Each row of a before or after table is a point. One or more steps were done to the points. Then noise was added and the rows were shuffled. The steps act on how far a point lies along the listed directions, d1 being the first. Write out the steps. A step turns or swaps two directions, mirrors them in a line or flattens them onto one, adds a multiple of one to another, or multiplies one. Angles are multiples of 10 degrees, from the lower direction toward the higher: turns from -170 to 170, lines from 10 to 170 but not 90. Use the fewest steps. Two steps may share a direction if one is a turn and the other turns, adds or multiplies; they go together, in the order done. Otherwise the lowest direction goes first.

Directions:
(1): [ 39 -32]
(2): [-32 -39]
Before:
[[  14   50]
 [  27   34]
 [  -5  -12]
 [ -22    0]
 [  37   97]
 [  82 -102]
 [  11   20]
 [  -2   31]
 [  -4   26]
 [ -18    6]]
After:
[[ 1 -1]
 [ 0 -5]
 [ 4  3]
 [-4 -2]
 [-2 -3]
 [ 1 -4]
 [ 3  1]
 [ 2  1]
 [ 3 -1]
 [-6  1]]
Steps: multiply d1 by 0; multiply d2 by 0

Directions:
(1): [-35  16 -49]
(2): [-24  47  32]
(3): [-45 -37  20]
Before, 9 rows:
[[-16  36   9]
 [-55  24  19]
 [ 12  39  -4]
 [ 61 -47 108]
 [-44  12   9]
 [ -2  51  15]
 [-13  22  35]
 [ 26 -26  60]
 [-33  -2  -6]]
After, 9 rows:
[[ 92 -25  94]
 [ 47 -14  49]
 [ -8  18  -3]
 [ 19  27 -10]
 [  0   6  27]
 [-44 -11   0]
 [-49  -7   9]
 [-32  -7  -8]
 [  9  22   4]]
Steps: add 0.3 times d1 to d3; multiply d2 by 0.4

Directions:
(1): [-41   7 -65  27  -5  29]
(2): [ 48 -29 -18 -27 -13  57]
(3): [-50 -64  15 -26  -9   0]
(4): [  3 -25  32  62  33  32]
(5): [ 28 -36 -20  39 -46 -39]
(6): [-18  26  37  11 -65  31]
Before, 13 rows:
[[-10  -6  43  23  -6  26]
 [ -8  50  24  37  29 -16]
 [ 18 -84  37  29 -19   7]
 [-14 -32  70  47 -45 -25]
 [ 13  32  13  27  -7  75]
 [  7  41  -2 -27 -34  26]
 [ 47  34   2 -47  -7 -30]
 [-44 -12 -28 -47 -42  48]
 [ 34  45 -24 -17  30  -1]
 [ 10  16  -6  87 -10 -19]
 [ 33   2 -25 -15 -70  25]
 [-70 -11 -12 -62  35 -43]
 [-11  42  74   2   8 -33]]
After:
[[ 22  47  35  44  -9  23]
 [-21  52 -22   6  48  38]
 [ 12 -56   4  42 -23   6]
 [-49  -3   4 -77 -23  34]
 [-41 -21 -18  -3 -21   5]
 [-27 -23 -42 -37 -56  60]
 [-68 -24 -12  36  34  -6]
 [  8 -69  -7  -3  21  54]
 [ 16   3  39  49  21  -9]
 [-16  53 -58 -10  30 -42]
 [ 67  25 -13 -13 -42 -67]
 [  2 -23 -10  46 -75  19]
 [-16  31 -22  48  20   4]]
Steps: turn d1 and d6 by -90 degrees; turn d2 and d5 by -130 degrees; turn d3 and d4 by -90 degrees

Directions:
(1): [-35  15 -15  16 -25   8  62 -41  57]
(2): [-33  -8  82 -12 -27 -36   4 -28 -24]
(3): [-65  38  -3 -49  51   8   7  25  -7]
(4): [ 13  56  25 -18 -25  39 -57 -17  39]
(5): [-56 -13 -26  39 -28  43 -32 -17 -44]
(6): [ 24 -26  10 -54 -18  67  40  -6 -26]
Before, 8 rows:
[[-24 -11 -27  29 -51  28  43 -32 -27]
 [-16  28  11  -6   6  -6   3   8  37]
 [-27  26  10 -25  32  24 -33  21  -6]
 [-46 -36  51 -12   6 -10  79 -15 -47]
 [ 31  -8  11 -35 -11  50 -14  -7 -20]
 [ 14  16  35  13   6 -32 -47  -8  16]
 [-15 -43  -3 -27  23  -5  61  30 -43]
 [-42 -57   3  46 -38  18  29 -58 -31]]
After:
[[ 54 -11   6 -10 -24  35 -11 -17   7]
 [-78   3  14  74 -89  79 -91 -90 -25]
 [-39  27  -2  49 -92  67 -63 -51 -37]
 [  1   6  21 -30  23 -27  32  25  19]
 [ -8  20   6 -38  19  49 -12  11   5]
 [-14 -58 -17   2  -9  21  54  12 -53]
 [-49 -43  37  18 -32  24  60 -36 -49]
 [  7  16  16  -5  38 -52   6   7  35]]
Steps: flatten d1 and d2 onto the line at 60 degrees; turn d3 and d6 by 40 degrees; multiply d5 by 2.5; turn d4 and d5 by -40 degrees
